Each row is a point. The ring and each string are closed loops that go straight from each point to the next, and from the last back to the first. Before rounding, they use only three directions, however many columns there are. How many times does the string pass through the ring? Passing back the other way cancels.

Ring:
-12  -7  7  -26
-20  -21  5  -4
-30  -13  -17  26
-16  7  -26  30
15  16  -11  15
25  21  0  -8
8  20  3  -37
String (22 x 4):
-20  4  -13  -4
-50  -18  -19  12
-41  -39  -6  30
-21  -33  2  25
-4  -20  6  13
-12  -3  -6  0
-33  -12  -7  -10
-23  -23  13  -25
3  -19  25  -28
7  -6  8  -5
-3  11  -4  -19
-4  47  -14  -60
22  37  2  -48
32  15  15  -24
13  0  7  -4
-1  24  -9  -25
2  36  -7  -50
6  26  6  -60
-6  13  9  -59
-17  -4  11  -47
4  -32  26  -6
-4  -21  10  3
Times through: 4
String:
-56  5  -46  32
-37  -4  -35  45
-1  -14  -7  40
-2  -1  -5  10
-12  11  -17  5
-17  31  -39  19
15  20  -19  30
29  6  1  22
43  17  3  17
18  36  -15  -7
23  33  -7  -14
35  34  2  -25
9  43  -12  -38
-1  20  -8  -21
1  16  -4  -22
-11  30  -13  -42
-7  26  -1  -58
2  4  14  -44
7  -12  18  -19
-6  -2  2  -13
-6  -2  0  -6
-25  -3  -6  -15
-30  -2  -11  -11
-41  -19  -8  -1
-38  -15  -13  6
-17  0  -11  2
-7  -8  -3  9
-29  7  -23  6
Times through: 2

Ring, 7 rows:
-5  -6  -12  -5  -10  6  -6  -18  -9  -20  2
-17  -12  -9  -16  -9  -28  4  8  9  -9  -6
-14  -12  1  -7  -7  -39  6  22  18  7  -10
6  -4  14  14  -3  -24  1  20  15  21  -8
21  3  20  28  0  -5  -4  10  7  23  -5
27  6  14  32  -1  20  -11  -10  -7  11  1
6  -2  -7  8  -9  22  -11  -25  -15  -16  5
String (29 x 11):
-3  -9  3  8  -8  -13  -3  5  6  7  -4
0  -8  5  12  -8  -10  -5  5  5  11  -4
9  -2  10  15  -4  -8  -3  6  5  11  -4
17  2  15  21  0  -7  -2  8  7  16  -5
7  -3  5  15  -6  1  -6  -3  0  6  -2
16  0  10  25  -5  12  -10  -8  -5  10  0
50  17  32  54  6  29  -12  -6  -6  28  0
42  15  26  42  5  20  -8  -4  -3  21  -1
31  10  18  31  2  16  -8  -6  -4  12  0
35  11  11  37  -2  43  -17  -29  -20  1  7
24  6  0  27  -7  48  -20  -39  -26  -12  9
25  8  0  24  -5  44  -17  -37  -24  -13  8
14  3  4  14  -3  10  -6  -11  -6  -2  0
0  -5  -5  4  -9  5  -7  -13  -6  -9  1
-12  -11  -19  -6  -15  15  -11  -28  -16  -25  5
-12  -9  -21  -12  -14  14  -9  -29  -16  -32  5
-3  -3  -9  -8  -7  -2  -1  -11  -4  -18  -1
-1  -4  -2  -1  -6  -9  -1  -1  2  -6  -3
-4  -7  -3  1  -8  -7  -3  -3  1  -5  -2
-13  -11  -9  -8  -10  -12  -2  -3  1  -11  -2
2  -3  4  4  -4  -14  0  6  6  2  -5
-13  -8  0  -17  -3  -47  12  26  21  1  -12
-3  -5  5  -4  -2  -34  8  21  17  7  -10
-5  -8  -1  0  -7  -15  -1  4  5  0  -4
-19  -15  -6  -10  -10  -29  2  11  11  -2  -6
-24  -18  -3  -14  -9  -49  8  27  22  8  -11
-4  -8  15  1  -1  -54  12  41  30  26  -15
6  -3  14  10  -1  -29  5  23  17  19  -10
4  -4  7  9  -4  -15  0  9  8  9  -5
Times through: 3
String, 28 rows:
6  -2  15  10  -1  -30  5  24  18  20  -10
8  -2  11  12  -2  -17  1  13  10  14  -7
25  6  29  30  5  -21  3  28  19  36  -11
29  6  28  38  3  -5  -4  16  11  34  -7
23  3  18  34  -2  9  -9  0  0  21  -2
12  -1  8  18  -5  4  -7  -4  -1  7  -1
21  5  16  23  1  0  -3  4  4  14  -4
41  14  26  42  5  18  -8  -2  -2  23  -1
39  12  22  44  2  28  -13  -11  -9  18  2
40  13  25  42  4  19  -9  -3  -3  22  -1
37  12  26  38  4  10  -6  3  2  23  -3
40  12  28  45  4  16  -9  1  0  28  -2
20  1  15  31  -3  9  -9  -2  -1  18  -1
5  -5  5  13  -6  -4  -5  0  2  7  -3
14  1  15  18  0  -13  0  13  10  17  -7
15  1  25  21  3  -34  6  34  24  34  -13
-7  -10  13  4  -3  -48  8  36  27  26  -14
-21  -17  -3  -10  -10  -41  5  21  18  7  -10
-9  -10  -3  -2  -9  -18  -1  5  6  0  -5
-4  -6  3  -1  -5  -26  4  14  12  5  -8
-13  -9  4  -14  -3  -52  14  32  26  8  -14
-27  -16  -8  -26  -8  -54  13  26  23  -3  -12
-27  -18  -13  -21  -12  -34  4  9  11  -11  -7
-19  -15  -12  -11  -13  -16  -2  -2  2  -10  -3
-3  -6  2  0  -5  -20  2  9  8  2  -6
-6  -6  8  -7  -1  -47  12  32  25  13  -13
-24  -16  0  -18  -7  -60  13  36  28  10  -14
-9  -10  12  -4  -2  -57  13  42  31  23  -16
Times through: 4

Ring:
29  11  -20  -6  -30  -5  -14  -2  -2  15  -5  15  -8  11
17  10  -3  -6  -24  -11  -5  -6  -7  13  -6  13  -17  4
3  8  1  -6  -20  -12  4  -5  -10  6  -7  8  -20  -2
-10  7  -1  -6  -15  -9  12  0  -11  -2  -6  1  -17  -4
-13  6  -9  -7  -11  0  15  10  -8  -10  -5  -9  -3  0
-2  7  -22  -7  -16  5  7  13  -3  -7  -4  -7  5  7
11  9  -32  -6  -23  6  -3  11  0  0  -4  0  7  11
28  11  -33  -5  -31  0  -15  3  1  12  -4  12  0  13
String:
3  8  -8  -8  -15  0  6  9  -5  -2  -4  -5  0  8
5  8  -28  -5  -21  3  0  9  -3  -1  -4  1  1  7
10  9  -57  -2  -29  10  -8  12  2  -1  -3  5  10  9
14  9  -41  -6  -25  9  -6  13  2  0  -3  1  11  14
14  9  -16  -9  -18  4  0  12  -1  0  -4  -5  7  14
10  8  -5  -9  -16  -1  3  8  -4  1  -5  -4  0  10
16  10  -26  -6  -25  0  -7  4  -2  6  -5  7  -2  10
34  12  -57  -1  -41  2  -26  -1  3  17  -4  24  -1  12
44  14  -60  -1  -46  0  -33  -4  4  23  -4  30  -2  15
33  11  -23  -7  -30  -2  -16  1  0  15  -5  13  -2  15
24  10  -5  -9  -21  -4  -6  4  -3  10  -5  4  -3  14
32  11  -11  -7  -28  -7  -14  -2  -2  17  -6  14  -8  13
35  12  -25  -3  -37  -10  -21  -10  -3  23  -6  26  -16  8
21  11  -24  -3  -31  -8  -12  -6  -5  15  -6  19  -15  4
12  9  -14  -6  -24  -6  -3  0  -5  7  -5  9  -10  5
11  8  12  -10  -14  -8  5  2  -7  6  -6  -1  -10  8
12  9  12  -8  -19  -14  2  -6  -10  11  -7  8  -21  3
8  9  -3  -4  -26  -17  -2  -12  -11  13  -7  18  -28  -4
3  9  -16  -1  -29  -16  -3  -13  -11  11  -7  21  -29  -8
4  8  -13  -5  -22  -7  1  -1  -7  5  -6  8  -14  1
3  8  4  -9  -13  -5  8  5  -7  0  -5  -4  -7  5
-11  6  11  -8  -11  -10  16  1  -12  -3  -6  -4  -16  -3
-23  5  -9  -2  -17  -11  15  -5  -14  -5  -7  5  -25  -14
-19  6  -18  -2  -19  -8  12  -2  -12  -5  -6  4  -19  -11
-4  7  -13  -5  -18  -4  7  3  -7  -2  -5  1  -9  0
-1  8  -15  -6  -19  -3  5  4  -6  -1  -5  1  -7  2
-10  7  -22  -4  -18  -1  9  6  -7  -6  -5  0  -7  -2
-23  5  -27  -4  -13  4  17  12  -7  -15  -4  -9  0  -4
-15  5  -14  -8  -9  5  17  16  -5  -14  -4  -15  5  3
-1  7  2  -11  -9  1  13  13  -5  -6  -4  -13  3  9
Times through: 0

Ring (8 x 14):
-14  -35  -3  -6  26  21  -26  -8  17  25  -7  -21  -10  -1
-15  -33  17  -8  9  13  -28  -17  20  12  -17  -5  0  -7
-14  -22  21  3  -5  -4  -22  -21  6  -9  -4  -2  7  -9
-11  -4  15  15  -15  -19  -12  -19  -8  -29  11  -3  15  -5
-8  16  -2  22  -15  -26  0  -10  -15  -36  23  -10  20  7
-7  15  -20  23  0  -19  3  -2  -17  -25  31  -24  12  14
-10  -2  -28  21  16  -7  -3  1  -16  -9  33  -34  -2  11
-13  -24  -22  10  28  10  -14  -1  -3  13  19  -35  -12  5
String (24 x 14):
-12  -20  4  -14  16  20  -24  -8  30  23  -23  -8  3  5
-13  -23  -2  6  13  4  -18  -10  2  3  7  -19  -3  -1
-17  -44  -1  4  24  13  -26  -11  2  15  8  -25  -15  -9
-18  -60  10  -15  32  33  -38  -14  27  39  -20  -18  -19  -12
-13  -31  18  -25  16  28  -33  -14  43  33  -41  1  3  0
-12  -15  6  -2  6  5  -19  -11  13  3  -7  -9  6  2
-11  -13  21  -14  -1  10  -24  -16  30  8  -30  6  14  1
-13  -18  27  -2  -9  -2  -23  -22  13  -8  -14  5  13  -8
-9  1  7  -2  -3  -1  -14  -11  15  -5  -11  -2  16  7
-13  -13  6  22  -6  -19  -11  -16  -19  -27  25  -14  6  -7
-12  -3  7  40  -21  -40  -3  -20  -42  -55  48  -15  11  -11
-11  -4  -2  25  -7  -22  -6  -13  -22  -31  31  -18  8  -2
-9  15  -3  33  -19  -36  3  -13  -31  -49  39  -14  18  3
-6  31  -2  31  -27  -41  7  -11  -27  -55  34  -7  29  9
-8  14  1  8  -9  -13  -6  -9  4  -19  3  -5  21  11
-6  24  6  8  -19  -19  -3  -11  5  -27  0  2  29  13
-8  8  5  2  -7  -7  -10  -10  11  -12  -6  -2  20  9
-12  -12  5  19  -4  -16  -12  -15  -14  -23  21  -14  6  -5
-11  -5  6  4  -1  -4  -14  -12  7  -8  -1  -7  11  3
-15  -29  17  11  -3  -8  -21  -21  -6  -14  9  -9  2  -13
-18  -49  31  -2  2  7  -34  -27  10  2  -10  -2  -4  -22
-13  -24  20  -18  7  18  -29  -16  35  19  -34  3  8  -1
-11  -12  3  -2  7  6  -18  -10  15  5  -8  -9  7  4
-12  -17  0  3  9  4  -17  -10  7  2  1  -15  2  2
Times through: 3

Ring, 6 rows:
-3  -41  29  -3  4  24  -3  -2  0  -19  10  -4  6  -15
-10  -26  7  -17  -12  10  16  15  -7  -16  11  -7  6  -20
-7  10  -19  -26  -32  -18  26  39  -7  -2  3  -17  9  -9
5  21  -14  -19  -30  -25  12  39  2  4  -4  -20  11  6
9  7  10  -2  -12  -12  -8  17  8  4  -6  -17  12  15
4  -21  32  8  5  10  -15  -5  7  -4  0  -11  11  9
String:
-9  7  -24  -33  -36  -17  33  45  -10  -7  6  -15  7  -17
5  9  -22  -32  -36  -18  23  51  -1  -10  4  -14  5  -15
3  0  -3  -17  -22  -9  11  30  1  -6  2  -14  8  -5
-7  1  0  -13  -18  -10  12  20  -4  0  2  -16  11  0
13  6  -6  -18  -24  -13  5  38  7  -7  -1  -14  7  -2
24  24  -16  -22  -33  -27  4  54  12  -3  -6  -17  7  4
12  31  -15  -16  -31  -32  7  42  6  9  -8  -22  12  14
-4  20  -5  -9  -22  -24  9  23  -2  12  -5  -22  15  15
-1  0  6  -8  -14  -8  4  17  1  1  -1  -16  11  5
21  0  13  -4  -11  -6  -14  24  15  -5  -5  -13  8  9
20  2  22  6  -5  -7  -22  12  16  2  -8  -15  12  21
9  -3  28  11  1  -3  -20  -1  10  6  -7  -16  14  23
22  -21  37  11  7  11  -30  0  19  -9  -4  -8  9  12
14  -21  24  -1  -2  9  -14  11  11  -13  1  -8  7  0
-6  -15  20  0  -3  4  -1  1  -1  -2  2  -13  12  4
-13  -22  27  5  3  9  -2  -10  -4  0  3  -12  13  5
1  -49  46  10  16  31  -18  -18  6  -17  7  -3  8  -5
12  -59  48  5  17  39  -23  -10  12  -30  10  3  3  -16
9  -30  23  -6  -2  16  -7  11  7  -19  6  -5  5  -11
8  -57  36  -5  8  36  -10  1  7  -33  13  3  1  -25
-10  -54  28  -9  3  32  6  -3  -5  -27  16  0  4  -28
-21  -23  10  -12  -9  8  18  4  -12  -7  10  -11  10  -13
-14  -10  5  -11  -13  -1  14  11  -8  -3  5  -14  11  -5
0  -18  5  -17  -15  5  10  22  0  -15  7  -8  6  -15
-3  -18  -8  -29  -24  3  23  35  -5  -20  11  -7  3  -27
-16  -1  -20  -32  -32  -11  36  37  -13  -8  9  -14  7  -21
Times through: 1
String, 30 rows:
-22  -2  -6  -17  -21  -9  26  17  -14  2  6  -17  12  -6
-18  3  -21  -31  -33  -14  37  36  -15  -4  8  -16  9  -18
-6  8  -27  -36  -39  -18  34  50  -8  -9  7  -15  6  -20
6  1  -11  -25  -27  -11  15  40  1  -11  3  -12  6  -12
5  19  -28  -33  -40  -25  26  55  -1  -5  1  -17  7  -10
-1  31  -33  -32  -44  -35  30  55  -5  4  -1  -22  10  -3
-14  31  -25  -23  -36  -34  30  37  -11  14  -2  -25  15  7
-7  6  -3  -13  -20  -14  13  22  -4  3  0  -18  12  3
12  6  -2  -15  -22  -13  2  34  7  -5  -2  -14  8  1
24  15  -5  -15  -25  -19  -4  43  14  -4  -6  -15  7  6
24  32  -9  -11  -28  -32  -6  43  15  7  -12  -21  11  20
-3  24  -2  -5  -20  -26  5  20  -1  16  -8  -24  16  21
-10  8  4  -5  -15  -14  8  11  -4  10  -2  -20  15  12
5  -7  11  -7  -11  -2  -1  17  4  -6  1  -12  9  1
20  -7  22  2  -4  -1  -19  14  15  -5  -4  -12  9  11
22  -12  36  13  6  5  -32  0  19  -3  -7  -11  11  20
-6  -10  28  10  3  1  -10  -9  1  7  -3  -16  16  17
-12  -8  14  -2  -7  -2  5  2  -5  4  1  -16  14  7
-8  -16  22  2  -1  5  -2  -3  -2  0  2  -13  13  6
-4  -39  47  15  17  24  -19  -24  3  -7  4  -7  12  6
11  -55  53  13  21  37  -28  -18  12  -23  7  0  6  -6
12  -41  34  0  6  24  -16  1  10  -22  6  -2  5  -10
11  -36  28  -4  2  21  -11  7  9  -22  7  -3  5  -12
10  -53  37  -2  9  34  -13  -1  9  -30  11  2  2  -20
-4  -60  37  -4  10  38  -3  -8  0  -29  15  2  3  -26
-23  -32  17  -8  -3  15  15  -4  -13  -9  11  -9  10  -14
-14  -10  7  -9  -12  -1  13  9  -8  -1  5  -14  12  -3
-1  -18  9  -12  -11  5  6  17  0  -12  6  -9  7  -10
6  -25  8  -18  -13  10  6  24  3  -22  9  -5  3  -20
-10  -7  4  -11  -14  -4  12  14  -6  -2  4  -14  11  -3
Times through: 2
